Each wall is flat, endless, passes through zero and stands at right angles to its row. A trip goes straight from one point to another. List the walls that it crosses, first one first.
In the rows, zero is written as 128.

Walls:
(1): [160 166 156]
(2): [135 204 136]
(3): [ 86 145 193]
Trips:
[ 99  83 117] to [116 112 149] -> 3
[107 103 111] to [131  90  46] -> none
[108 118  61] to [ 27 121 165] -> 3
[108 155 119] to [162 152  81] -> 3
[118  50 134] to [113 180 125] -> 3, 2, 1
[ 57 115 147] to [155 122  52] -> 3
[173  81  44] to [ 72  90 144] -> 3
[161  48 137] to [124 138  99] -> 2
[108 135 164] to [ 85 151  91] -> 1, 3

Walls:
(1): [ 86 163 141  76 124 154 131 158 179 187 120]
(2): [134 118 146 162 172  60 153 192 102  52 164]
(3): [120 216 173 111 129 129  85 140 148  99 147]
(4): [179 149 111 136  95  91 105 167 193 184 145]
(5): [120 114 127  86 146 212 123 155 160  93 136]
(6): [137 122 197  38 155  27  64 127 184 154  98]
Trips:
[ 44 135 159 102  90  96 198  67 193 123 163] to [145 163  44 139 173  10 144 150 138 119 144] -> 2, 4, 1, 3
[149 144 181 122  92 113 105 220 235 145   7] to [161 192 121 115 164 126 170 124 186  94 137] -> 2
[143  79 114 178 108 129 171 149 126 125 116] to [139  85 126  98 176 117  19  53  64  56  92] -> 4, 6, 5, 3
[106 157 156  88 166 204 163 102  81 110 124] to [128 165 158 167 128 131 185 115  73 126 124] -> 1, 2, 5
[106 197 162 172 140 123 164 172 130  88  46] to [106 124 145 104 128 151 149  93 211  47 151] -> 5, 6
[151 106 104 112 122  52  55 160 197  92 115] to [154 124 111 122 111 168 144 117  92 134 143] -> 5, 3, 2, 6, 4
[140 151 108  87 132 116 153 131 132  79 125] to [139 114  94 162  80 175 171 148 135  87 121] -> 6, 3
[ 74 113 127 180 103  69 126 163 144 132 140] to [135 131 126  98 103 153 166  68  59 152 146] -> 6, 4, 2

Walls:
(1): [129 187 119 197 150 118 102 198 164 105 143 184 162 145 131 102 123 153
 109 194]
(2): [137 115 112 116 151 158 158 142 143 175 134 129  76 225 100 168  95  83
 167 190]
(3): [217 137 171 124 159  89 151 129  49 128 126 136  63 160 126 119 111  43
  57 189]
(4): [142 125 127  84 145 125 148 162 142  73 196  58 179 111 100 152 139 103
  87 127]
(5): [134 171 118 170  97 150 134 101 210  91  48 136  81 124 110 128 147 130
 144 151]
Trips:
[162 187 193 130 123 129 127 155 119 129  66  85  96  94 138 109 179 103
 126 101] to [ 95 111  50 239 145 189 133 159 139 153 190 136 121 205 124 197 169 148
 159 146] -> 1, 2, 3
[ 63 104 177  91 108  88 179 131 209 180  69 161  86 124 203  88 202 156
 145 205] to [ 50 113  53 119 116  81 124 117  99 201 131  89 172  99 116 139  98  86
 196 199] -> 1, 5
[131 122 195 134  56 179 209 127 100  87 101  72 179  82  90  63 134 104
 110  72] to [150 217 120 137  94  78  84  90 113  81 169  89  48 117 120  88  32 149
  62 135] -> 3, 1
[163  63 212 143 153 189 140 133  73 133 173 143 122 140  91 183 124 124
 179 114] to [107  42 129 108 141 122 154 160 129 134  87 154 157 181  98 144  96 183
  69 118] -> 3
[152 131  95 136 106  72 167 136 163 112  65 111 149 125 183  83 164 106
 119 159] to [112 199 113 138 111 140 120 146 113 125 147 146 117 136 139  60 177 102
  93 199] -> none
